Every row gives one point. The last column is the point's height on a tilted bowl or saddle (a function of degree 2), plus a little noise. Count its main directions that bend up, bend down and stay straight.

Points:
[[ 34 -29 -17  -3]
 [-11  -2  -7  -7]
 [  4  22   8 -16]
 [-46 -13  28  57]
 [-32  29  25  58]
 [ 22   3  17 -57]
 [-38 -20 -46 -56]
 [-11  -8  10  -3]
 [ 18 -15  16 -35]
 [ 10   4   0 -24]
 [ 19  25  13 -48]
 [-60 -19  10  27]
 [  6  35 -10   9]
 [-14  28  -3  22]
 [ -2  23 -24  13]]
Directions: 2 up, 1 down, 0 straight

Points, 21 rows:
[[-44  -2  -7  33   2]
 [ 11   5  -3  -2  -4]
 [ 46  15  -9 -36 -10]
 [ 44 -15  22 -42 -19]
 [  7  -5   9  23   1]
 [ 23  17  19 -32 -38]
 [ 30  48 -11 -31 -18]
 [  2   1  31 -10 -36]
 [ -9  42  -4 -26 -21]
 [ 51 -44  34  47  60]
 [  3 -12  60   2 -46]
 [ 10  -6  59 -22 -57]
 [ 15  -1 -12 -17  -3]
 [-42  21  -3 -26 -25]
 [-10   4 -31   5  15]
 [-16  15  14   2 -26]
 [-14  18  44  23 -50]
 [-24  34   8   8 -22]
 [ -8  23  32  -9 -49]
 [ 16  -9  17  21   0]
 [ 36   4   2  -9  -4]]
Directions: 1 up, 1 down, 2 straight

Points:
[[-12  13  26 -14 -23  21   1]
 [ -3  -7  26   3 -16  -2 -20]
 [-13 -42 -18   5  -3  -3   3]
 [  0  -2 -22  -2  -2   0  -8]
 [ -2  -4  14   8  -3  12  -3]
 [ -4   2  22  12 -10  -4 -16]
 [  4   8  -5  -9 -12  29   8]
 [ 15  19  16  -3  19  36  -3]
 [  6 -10 -14 -20 -16 -19 -21]
 [ 17  -6  -4 -26  -9  -8 -11]
 [ 15  -1  18  -8  19   6  -9]
 [  6  14  38 -18  42   4 -15]
 [  2  15 -23   7   4 -26 -10]
 [ -3  -7 -20  -5  -6  11  -4]
 [  6  23   0  10 -21  16  -1]
 [ -2   8 -27  -7  28 -14 -18]
 [-37 -13  -5  -9 -20 -20 -30]
 [ 42   7  -6  30   1   4 -16]
 [  6  20  -1 -34   1   4  -4]
 [-11   0  11   7 -23  15  -5]
 [ 25  12  16   1  -4 -24 -27]
 [ -3 -16   4   7   7  17   8]
 [-37  -3 -12   1  33  -6   0]
 [ 15 -14  15   2 -31 -10 -31]
 [-26 -12 -14 -23 -13  13 -10]
 [ 26  27  -4   9   7   0 -15]
 [ 35  16 -10 -25  -1   8   3]
 [ 15 -25   4  -4   1 -12  -6]
 [ -7  15  17 -35   5 -13 -16]
 [ 21 -14  -8  20 -27   1  -8]
 [ 24 -36 -15 -11  25  -8  15]
 [-25  11   5  -2  14  15   6]
 [ 20 -17 -21  -3  16 -18  -3]
 [ 11  26   3  15   7   4 -13]
 [ -8 -13 -24 -10 -11  25   2]
 [-12 -60  32 -56  21  21  60]
 [ -4   8  -3  27   6   9  -4]
 [ 12 -17   5  10 -26 -21 -26]
 [ -1 -12 -11  -3   6  -9  -8]
 [-27 -25  16 -31  -7   4  -7]
 [-11   6  18  -3  -3 -22 -19]]
Directions: 3 up, 2 down, 1 straight

Points (42 x 7):
[[ -1 -42   7   4  38 -26  -8]
 [ -6 -18 -11  10  30 -17   0]
 [ 17  21 -15   5   5  15   0]
 [ 11  -2  10   1 -28  15 -12]
 [-28  17  17  -4 -31  19 -29]
 [  0 -29  -4  -8  27  -1  18]
 [-10 -18 -18 -35 -15  36  23]
 [ -3 -19  28  18 -31 -48 -57]
 [  9  44 -27  46 -15 -21 -45]
 [-14   6   0  -5  -5  32   0]
 [-14  13   1   4  21  -8   4]
 [-24  13   1  30   2   1 -15]
 [-16  11 -25   8 -14  16 -16]
 [ 28  -1  -9  27  23  -4  -8]
 [-40 -13  13  -6   1   0  -7]
 [ 28  31   4  24  10  -7  10]
 [ -5   2 -27  26  20 -28 -24]
 [ 38   2  30   8  44 -10   5]
 [  8 -33  -9 -16 -30 -13   4]
 [  4  17 -39  -6 -24   4 -23]
 [ -4  -1 -26 -15  -7  24   8]
 [ 10  16 -28  17  11  -6 -11]
 [ -9  20   5   7  10  -7   5]
 [-11  -1  40 -21  26 -17   5]
 [ -6 -59 -22  11   1  17  31]
 [-10   8  15 -12 -32  13 -14]
 [ 29  33 -21 -24   5   9   4]
 [-20   7 -17  -5  18   5   5]
 [ 27  29   4   5  -2  -2  12]
 [  4  20  16  19  -1  -8   4]
 [ 31  -5 -13   3   1   6  -1]
 [ 25  60  43  -1  16   9  60]
 [ 10  -8  33  -5  -2  21   2]
 [-22 -18   3  -6  22  23  16]
 [ -5  11  -6  16   7 -20  -7]
 [-27  -9 -32   8  -1  28   3]
 [ 10 -19  13   0   4   9   7]
 [-12  33  -1   4 -13   7  -8]
 [-21  31  -7  31   1   2 -17]
 [-13   1  18 -20 -22 -23  -5]
 [ -7 -13 -32  30  -5 -13 -25]
 [-38   8 -25   3 -31  -2 -38]]
Directions: 1 up, 4 down, 1 straight
